Each row is a point. Any point is a mix of the corners, with weights that add up to 1. It lies inside the corners' shape when no weight is negative. Say inside or outside, and name the corners with a negative weight.

Corners:
(1): 14  21  -14
(2): -23  -76  -66
(3): -65  -9  7
(4): 58  26  68
Points:
21  -4  10 => inside
11  0  20 => inside
-48  -7  10 => inside
-11  -4  11 => inside
-15  -53  -50 => inside
-49  -11  3 => inside
-16  -54  -30 => outside (1)

Corners:
(1): 15  -27  -106  14  3  24  -44  -42  56  -3  23  -35
(2): -36  4  -14  26  18  73  17  -5  27  39  -59  -1
(3): -53  -27  2  -61  7  -51  50  6  -3  35  -42  12
(4): -14  -46  -54  10  -17  -13  -31  27  14  71  -3  -13
(5): -13  32  -38  74  -25  -12  -26  -35  84  -37  21  5
(6): 8  -16  -32  -13  -1  -2  56  31  8  -49  58  -6
(7): -22  -60  28  -71  37  7  1  -46  -1  -42  3  39
(8): 1  -18  -62  -9  -24  36  -9  11  28  29  -44  48
(9): 32  9  32  -65  -56  -23  9  52  23  17  34  -73
(10): 23  -10  -83  -10  -5  -23  -41  23  -17  -47  28  -47
(11): 26  -35  37  -67  48  5  21  -9  -52  95  -86  51
(12): -21  36  7  15  -49  17  44  -34  -39  -53  55  34
(13): -130  45  13  -40  64  -46  -10  2  29  2  -10  51
Points:
-22  41  18  -7  -6  20  28  -35  21  50  -47  30 => outside (4, 6, 7, 10)
-6  -1  -44  12  -5  0  -12  -12  31  -13  10  -7 => inside
-13  -6  -12  -20  3  -11  8  1  7  -14  17  -8 => outside (8)
-20  -12  -13  -15  6  8  19  -2  10  -4  -3  7 => inside
-57  2  -28  -26  13  -30  4  -1  13  -28  30  -18 => outside (5, 8, 11)

Corners:
(1): -23  35  10  -47  30  61  29  2  -48  -8  -7  0  23  -35  0  -18  -92  -37  21  -5
(2): -24  -5  -84  -54  8  15  -1  -4  8  -58  11  -32  66  -20  28  -39  -64  3  60  -106
(3): 49  -1  2  -50  56  2  47  41  -8  38  13  -31  53  -25  27  7  18  -23  35  13
(4): -21  -12  35  -19  -87  4  -51  -56  -31  -59  -23  -17  59  -17  28  -15  -17  -24  3  3
(5): -8  18  -61  -39  29  38  -10  11  13  -52  11  -35  21  -6  91  -5  4  4  47  -55
(6): 25  28  7  -39  8  -9  -21  27  -52  -32  -100  24  14  156  24  -24  -28  -24  4  -10
(7): -23  -92  -2  -5  -63  24  -45  17  -23  -14  3  -22  6  -48  -2  -40  3  -18  -45  11
(8): -28  29  -16  -20  -5  -31  31  -16  -54  -27  10  -10  -44  -64  2  -38  -38  -20  13  -8
(9): -40  24  36  -58  18  16  45  -2  4  -16  -7  -28  -18  51  10  -23  -45  -32  55  -4
(10): -38  14  10  -47  26  -36  -77  -48  -13  -53  8  21  38  -31  5  -5  18  -26  -34  20
(11): 30  -56  25  11  55  3  -14  -40  19  -2  21  5  28  -21  -22  -8  15  4  -7  40
(12): -22  29  46  -45  -128  -11  -50  -42  -11  34  -29  53  -10  -24  21  -24  -2  -5  -23  10
(13): -22  -64  -24  12  1  12  35  -6  -6  -50  29  1  54  -20  -5  -70  36  -35  -57  -12
(14): -32  14  14  -67  -13  -43  -53  -6  -11  -37  -31  95  57  -21  57  -20  -93  33  40  -2
(15): -2  -24  55  23  34  -14  55  -18  2  105  28  -24  17  -7  -14  11  10  -28  -38  -32
(16): 11  17  -21  4  -38  -22  20  129  29  -61  -6  -23  -14  7  25  -72  11  78  -31  30
(17): -14  -32  36  -56  46  -45  -6  18  3  -19  -112  112  10  -4  -4  -53  16  57  -10  18
(18): 7  29  22  -47  38  -35  36  11  1  75  -67  -15  25  1  57  -25  8  -34  -21  20
(19): -13  -8  23  11  61  -19  0  -6  -42  89  19  64  27  -30  -17  -29  2  102  -13  41
(20): -16  -10  -50  -15  -42  -3  43  9  29  -52  8  -17  22  -49  11  12  21  60  -47  48
(21): 39  -8  -3  -52  12  -6  32  -35  4  -34  23  -39  -8  -35  36  -16  14  6  -77  5
Points:
-15  14  5  -31  0  -5  17  -21  -16  13  5  -6  31  -11  25  -12  -19  -20  -6  -22 => outside (7, 11, 16, 17)
-11  -2  4  -29  -13  21  26  -17  -13  -13  -17  -23  -1  7  14  -24  -16  -33  -1  -17 => outside (3, 10, 14, 16, 19)
-11  -8  -9  -39  -2  -1  4  -11  -9  -39  -16  1  25  -14  23  -28  -8  -21  -2  -4 => outside (15, 16, 19)
-12  -17  20  -20  -29  -9  10  -19  -6  -2  -11  7  11  -32  8  -34  -16  14  -31  11 => outside (3, 5, 6, 10)

Corners:
(1): 20  55  -54  -2  57  62  9  52  13  -74  8  9  4  30  32  52  4  12  -29  -9
(2): 50  -47  -34  -16  55  20  -73  -4  35  37  -36  -32  -3  32  -23  51  -30  15  50  -59
(3): -20  -49  2  25  14  23  -69  27  52  3  -25  -9  20  30  -17  -76  -20  -30  44  53
(4): -39  24  -20  -27  7  -58  71  32  -20  30  8  73  -2  46  10  -38  19  18  0  58
(5): 4  -45  -4  -6  8  1  -53  28  56  -5  50  -10  58  14  -41  29  28  40  10  45
(6): 12  -51  44  -53  2  -95  54  -52  -29  1  -51  5  -2  25  30  16  -34  -29  33  22
(7): 18  -88  -19  -42  6  -46  -52  -17  -8  34  -40  -10  -9  -8  30  -15  -73  -19  21  -49
(8): -32  23  -47  52  10  19  15  -36  -5  -7  -34  85  28  25  51  -36  -28  -18  31  36
(9): 77  50  4  36  50  1  5  -25  -61  30  16  68  16  -5  62  24  -52  1  -37  4
(10): 26  12  48  37  -33  25  -30  -6  -62  -61  -10  -12  29  -71  -53  -17  -63  29  -56  -10
(11): 49  -42  72  -2  -25  -58  -43  -22  -59  -7  -72  -48  74  28  16  -25  -4  -31  -61  -18
(12): 16  -1  4  -32  44  1  -35  -36  -4  -17  -6  -1  -16  -61  -10  -25  -7  52  9  43
(13): 102  -28  -41  61  -45  71  -8  39  -9  -18  18  36  -23  22  -20  39  32  32  -36  -30
(14): 7  22  -46  -6  16  79  -69  17  -32  -63  53  -4  65  20  -42  59  -33  13  56  27
(15): 11  -5  83  -19  -24  -3  34  -25  -26  25  4  -33  22  -11  -14  -51  -65  -6  -38  -20
(16): -90  -19  -38  39  -29  -19  -31  -35  30  29  39  83  -22  22  -28  -45  -55  -36  30  98
(17): 62  -3  -58  25  15  23  29  50  -28  -61  -9  -17  -14  -40  -12  -1  25  -13  -70  -25
(18): -1  83  -9  72  6  40  29  -9  26  -41  46  18  42  36  34  -96  -37  12  48  59
(19): 14  0  6  47  41  -6  -31  2  -44  47  -23  -18  -5  -11  55  9  -31  6  -19  -9
(20): -17  -18  31  3  59  -32  -43  31  18  62  23  18  -23  -18  72  12  21  -13  8  -73
(21): 7  17  -56  5  -43  23  -43  37  14  73  10  5  -8  -30  28  -17  -13  -35  21  7
Points:
21  9  -21  7  15  26  -27  7  -20  -17  15  9  23  1  -3  14  -22  4  8  12 => inside
-1  3  -3  0  13  -16  -3  -12  1  19  8  23  10  24  30  -8  -24  -1  21  11 => outside (3, 10, 17)
9  4  -11  15  18  15  -26  13  -2  2  9  10  12  1  7  -9  -14  6  2  4 => outside (6)
11  -7  5  14  10  4  -28  -12  -4  10  -3  11  14  5  13  -8  -34  -5  8  10 => outside (4, 17)

Corners:
(1): 26  -1  -18  -22  -41  1  21  21  -45  -19  13  6  -5  -102  -7  40  63  -43  8  101
(2): 66  68  -7  -8  -77  -53  16  30  19  -9  8  38  -38  -42  -23  35  -25  -33  -18  -4
(3): 37  22  -61  -8  45  -64  14  -24  25  -30  10  11  0  46  -10  -51  6  -80  -41  17
(4): -3  42  -13  -53  -37  25  -9  61  -28  -47  -44  33  5  -62  -7  37  17  -42  -10  80
(5): 12  -46  -24  55  13  14  50  46  23  -6  -34  -33  23  36  27  -45  -41  -22  -31  -14
(6): -50  10  53  27  28  -10  -51  -79  -60  -15  -38  -62  62  -17  -6  83  -41  13  55  -47
(7): 81  90  32  -30  -47  -1  -9  0  12  -20  43  6  1  -118  -16  54  22  36  -10  33
(8): -4  7  58  -28  29  -52  2  -27  -11  28  21  18  50  97  -59  19  -83  32  35  -5
(9): -11  -19  -42  108  39  34  4  24  -69  -29  -51  -8  16  46  28  -58  -3  -1  10  65
(10): -57  2  61  -74  19  -102  -81  -77  -48  42  -16  7  73  109  -19  68  -25  64  25  -43
(11): 93  51  31  -61  -80  -10  -26  -42  -3  -34  77  59  -15  -73  -6  51  -2  -38  -27  66
(12): -57  -8  21  -18  -14  -72  -25  -46  -61  -22  -25  18  90  35  -43  8  -58  53  27  -62
(13): -2  -4  -12  15  2  -40  29  19  2  -57  -27  -51  10  42  26  -36  10  -19  27  30
(14): -42  31  -7  -21  -1  -60  -58  -16  7  -35  77  -6  7  9  0  31  -73  3  9  17
(15): 29  8  -51  3  13  29  67  41  -9  10  -15  33  -23  62  34  -28  11  -40  23  19
(16): -61  3  80  37  30  -58  -52  -5  -40  -11  14  -24  40  29  -27  30  -5  25  31  -54
(17): 46  1  20  0  -4  -27  49  6  17  -85  -50  98  36  -62  -25  10  -57  18  6  36
(18): -2  3  -57  67  -24  17  44  12  70  -1  -26  -23  19  37  20  -28  18  -45  -9  21
(19): 2  17  -17  48  -25  82  81  -9  11  27  -37  -53  -81  3  -3  -35  48  -49  -27  35
(20): 77  17  2  -28  -46  32  -5  28  0  -57  16  -1  -25  -50  -62  80  17  10  -4  39
(21): 54  -3  -51  -16  -6  -4  7  26  44  20  -28  10  -37  29  -2  -98  12  -59  28  45
Points:
5  9  -5  8  1  -14  9  6  -1  -11  -13  -5  10  14  -10  1  -6  -9  5  9 => outside (11)
23  13  -6  -3  -14  -13  8  9  6  -17  -1  8  0  2  -10  -1  -8  -13  0  24 => outside (6)
14  16  -9  3  -6  -5  7  8  -4  -19  -8  4  0  2  -3  3  -4  -20  -1  30 => outside (12)
14  17  15  -3  1  -41  1  -23  24  -9  -2  -12  18  25  -28  11  -29  7  3  -24 => outside (1, 4, 9, 11, 15)
-3  18  17  -16  -28  -15  -14  -6  -5  -8  5  -18  10  -11  -12  32  -10  -7  3  12 => outside (3, 9, 15, 17)
5  16  -2  5  -8  -14  -2  3  -8  -20  -9  2  10  10  -8  6  -14  -7  4  15 => outside (1)
5  22  -10  7  -15  -9  3  5  -7  -14  16  -9  -3  -13  3  1  -4  -28  3  31 => outside (10, 17, 20)
0  7  -6  -1  -6  -11  -12  -17  -12  -27  -11  -8  20  -8  1  13  -4  -8  2  29 => outside (2, 8, 15, 16)
23  28  16  -20  -21  -10  -4  -2  -13  -32  9  6  -1  -31  -21  45  -17  -6  -9  42 => outside (12, 15, 16, 18, 21)

Corners:
(1): 1  28  2  -23  -23  -44  -76  9  -17  13  -92  70  -4  -30  41  19  25  18  28  54
(2): -20  54  -39  2  73  -7  52  131  40  -42  40  -63  57  53  -10  -60  68  -31  12  84
(3): 8  23  -9  -1  4  8  -18  10  8  33  -32  25  34  4  87  16  11  -25  29  30
(4): -11  101  9  22  23  16  -67  -40  19  -37  48  30  27  -24  -77  -10  42  -49  72  12
(5): 6  33  17  41  -5  3  6  -23  -30  -1  20  14  -28  -50  28  45  -24  41  -1  95
(6): 11  -40  6  16  -27  51  -19  -24  17  -5  -81  -18  -47  -85  13  -9  21  -7  21  -60
(7): -57  45  48  -1  -23  -51  22  -41  11  69  38  -1  -51  -101  -56  -1  -10  35  -67  26
(8): -41  73  -19  37  -48  -6  -48  38  59  93  -44  34  -50  -64  23  6  -7  59  -63  37
(9): -36  53  26  -69  -20  18  27  25  1  -19  69  -35  89  -61  -71  -42  -20  53  34  32
(10): 5  43  -11  36  -22  46  -16  -4  -13  2  36  33  -13  -47  35  -39  21  -10  -2  16
(11): -37  -56  -80  -36  63  -30  69  -11  41  -6  -17  46  -46  60  -53  -45  2  45  -16  -16
(12): 20  10  13  -15  45  -31  -59  -29  -23  1  29  -48  -11  -12  17  -26  -4  13  -35  32
(13): -29  -49  31  -53  -76  -30  21  19  20  28  -43  -21  36  16  0  31  55  32  -11  22
(14): 16  -18  -12  -18  25  -4  22  56  11  29  3  12  -15  -34  28  4  16  85  -3  10
(15): -15  4  -22  12  -15  -8  -35  -71  -22  4  4  21  -66  -111  -14  44  -63  -21  -13  -39
(16): 16  63  21  -2  22  -41  28  44  -22  -57  30  -40  -7  48  -19  -52  10  35  14  1
(17): -3  -106  34  27  27  -1  6  60  36  30  -65  -12  62  62  58  -17  6  -27  -43  -13
(18): -169  7  -53  -53  -25  19  40  0  26  10  -55  50  -47  -1  -47  -12  27  40  -1  -42
(19): -55  23  48  -15  -60  -31  -16  -42  80  -19  -29  30  -30  -80  -1  6  -8  69  -11  -2
(20): 72  8  31  -1  46  10  1  24  13  -27  0  -33  6  -19  40  28  18  -24  -65  49
(21): 41  26  46  -51  -64  24  -36  27  -20  27  -1  39  -25  -12  33  22  13  17  41  48
Points:
2  5  19  -3  -8  -13  5  15  11  16  -5  -1  -13  -33  7  -7  8  40  -21  33 => outside (3, 4, 15, 18)
-9  7  10  -13  -11  -2  -9  1  11  -2  -20  15  -15  -14  2  -7  12  37  -2  8 => outside (2, 3, 7, 15)
-23  10  3  -12  -8  -11  4  10  11  7  -15  4  -15  -20  8  -6  6  28  -15  16 => outside (4)
-18  4  8  -13  -16  -7  -9  -5  12  12  -22  20  -14  -27  5  5  7  29  -4  7 => outside (2)
-6  5  3  -8  4  -11  -9  -5  8  -2  -14  13  -16  -13  14  1  14  6  4  13 => outside (8, 9)
9  -4  15  -10  -15  -15  -14  -3  2  17  -21  12  -12  -32  23  4  -1  26  -17  21 => outside (2, 4, 18)
-12  15  2  -2  4  -1  3  10  11  5  7  -7  -5  -19  4  -4  9  14  -11  21 => outside (1)

Corners:
(1): -40  59  -20  -36  -32  -47  -4  -52  46  8  0  14  0  1  55  16  57  -67  34  -10
(2): 78  16  -15  56  -58  73  -28  57  -13  30  27  16  -24  53  -51  -19  42  35  -43  13
(3): 17  28  -5  -15  -25  -76  -1  -11  34  -51  -6  -46  4  -13  24  8  12  -20  -9  77
(4): -65  -44  -30  7  -27  1  74  83  -56  -87  98  60  61  57  -93  32  54  -70  57  14
(5): 44  0  29  11  -16  -39  -33  -48  -18  18  -19  54  -34  -15  53  -17  6  -19  -1  24
(6): 16  -5  -53  -14  -13  -47  -64  0  40  43  27  -10  -83  -43  22  -27  51  10  26  35
(7): 36  28  -2  -42  -41  -16  52  59  -11  14  11  18  -99  -12  -15  41  -19  -25  -52  10
(8): -9  -40  16  -40  7  -12  -17  -41  48  -20  -34  -1  -11  -61  24  -3  32  -23  31  21
(9): 52  -32  -4  75  -40  25  7  31  23  23  -16  40  -68  80  -24  57  -56  35  -3  -66
(10): 27  -20  45  6  -71  31  -11  85  -38  -16  26  -28  1  22  -1  33  -11  -3  34  14
(11): 67  -7  -55  41  7  -17  48  34  10  52  -2  -5  -52  71  65  18  -24  -5  35  -17
(12): -80  -3  -22  -37  14  65  2  13  -22  -33  43  32  33  23  -21  57  2  -16  40  64
(13): -7  2  -42  24  -26  20  54  5  -62  -4  -34  -15  -47  20  -18  10  6  58  8  -30
(14): 40  -44  7  -33  -32  10  22  14  16  57  36  -42  14  28  3  13  -26  19  -26  -20
(15): 54  -22  14  39  44  46  -45  99  -91  -21  47  53  82  50  -41  61  -11  43  61  -33
(16): -62  17  -30  -3  3  -51  -15  51  -2  -15  -2  -46  -14  6  -43  8  24  -35  -15  5
(17): -16  -5  28  -23  -34  -32  43  -2  46  4  -25  -5  -26  -34  72  -63  -24  33  23  27
(18): -23  10  -33  13  -69  -24  18  40  -14  20  -3  10  -31  -52  48  12  18  4  -12  -6
(19): -27  -4  -1  -33  -12  -6  -5  -7  -35  -61  22  -45  -70  4  51  -22  46  -18  -44  23
(20): 43  -29  0  85  -26  31  39  73  -60  -53  54  -27  10  45  -69  -4  -34  11  19  -36
(21): -25  -5  67  94  51  45  15  107  -69  -16  75  6  29  84  -58  67  5  33  57  -25
Points:
4  -8  -9  3  -12  -4  5  23  -9  -5  20  0  -13  18  -6  12  11  -5  15  6 => outside (18)
13  -6  -6  14  -16  -16  -7  38  -31  -14  9  -6  -22  -10  -1  5  25  -4  5  7 => outside (1, 9, 12, 14, 17)
15  -10  -24  41  -22  -1  7  31  -5  4  17  -4  -7  20  -29  14  11  10  3  9 => outside (1, 7, 10, 15, 17, 19)
-9  11  -11  -1  -21  -9  16  31  -10  -4  25  -15  -23  19  -8  3  17  -11  3  17 => outside (8, 9, 15, 18)
7  0  -6  11  -20  -10  6  33  -14  -13  15  0  -3  7  3  16  6  3  11  10 => inside
0  -9  -6  15  -11  4  -1  30  -18  -11  21  1  2  20  -5  15  11  3  21  4 => outside (7)

Corners:
(1): 28  -49  -2  -3  35  -22  16  65  -56  47  60  -63  -17  37  24  -6  -19  65  19  38
(2): -82  -13  75  14  26  -47  -63  68  89  18  -9  -11  38  -47  -15  -21  -53  -97  -2  47
(3): 13  19  3  45  -62  -10  -42  9  -23  -55  50  3  -22  -13  39  -47  -87  -3  -38  27
(4): -18  -73  -7  2  3  7  -6  -30  -7  4  42  -26  26  60  -4  4  57  -8  -5  23
(5): -43  -9  4  5  -16  -54  75  -11  -11  -20  -34  20  83  21  -34  -9  19  0  80  -23
(6): 32  -34  39  32  -10  38  -11  -32  47  34  -10  -34  27  77  -24  11  -52  57  -62  81
(7): -39  38  16  9  -14  -42  21  -48  -61  16  16  6  26  42  40  33  9  -4  21  103
(8): 114  -44  0  22  -52  28  -78  13  -45  -93  -3  -20  44  -44  27  5  -43  3  -31  -30
(9): -20  62  -22  -59  -26  10  1  -73  -12  6  -54  1  -10  52  -86  -30  31  -52  15  -35
(10): 21  -38  -5  -54  33  73  -55  -83  70  -8  12  -61  11  -22  -17  32  -27  -26  -55  62
(11): -47  17  45  22  -12  25  4  -18  51  -16  2  29  44  -40  -33  27  -17  2  -39  40
(12): 5  48  18  17  13  38  78  7  9  35  50  14  -47  19  25  -4  18  -26  30  -19
(13): -45  -46  2  -65  44  48  -27  -46  38  -3  10  -6  -60  103  -63  91  -10  38  -27  -21
(14): 20  30  40  -72  -11  -20  73  0  -40  -11  8  -51  -46  22  2  -14  2  -20  -38  34
(15): 33  31  -70  68  21  -5  -17  -4  34  22  33  -45  -37  14  27  6  -1  -23  10  -52
(16): 13  9  14  -4  60  -57  -13  -56  -37  -12  -23  67  52  -47  -28  4  -7  -44  33  -55
(17): 39  -41  -4  39  -5  53  12  -18  -55  29  -30  29  -31  19  -6  -20  -39  2  -12  58
(18): -23  -21  -7  -17  -12  -21  -33  16  2  42  -26  -23  -5  27  46  -58  -37  -2  12  -57
(19): 49  -46  7  -34  48  -59  -20  43  -3  38  25  -6  -55  1  -17  -9  42  3  82  -33
(20): 13  2  39  1  -11  -43  -31  -28  -76  -37  0  -29  13  -23  -34  -8  12  23  31  2
(21): -17  21  45  57  -37  5  42  -17  -10  72  7  72  -8  -35  -20  8  -101  -70  -11  73
Points:
-10  4  27  -18  -3  -2  -7  -22  -5  -5  0  -13  15  6  -9  6  -30  -2  -14  22 => outside (4, 15, 17, 19)
-5  -23  7  -4  7  -2  -1  -14  -7  10  15  -9  0  28  -9  10  -1  -1  5  18 => inside
15  -21  10  -12  11  -6  -16  0  1  4  10  -8  -15  15  -14  7  -5  -1  10  -3 => inside
8  -5  15  5  -2  7  -2  -22  0  -1  8  -6  8  13  -14  7  -14  -5  -10  27 => outside (18)
-1  -11  8  9  4  1  -4  -20  3  3  7  -1  13  13  -16  7  -10  -5  5  16 => outside (14, 18)
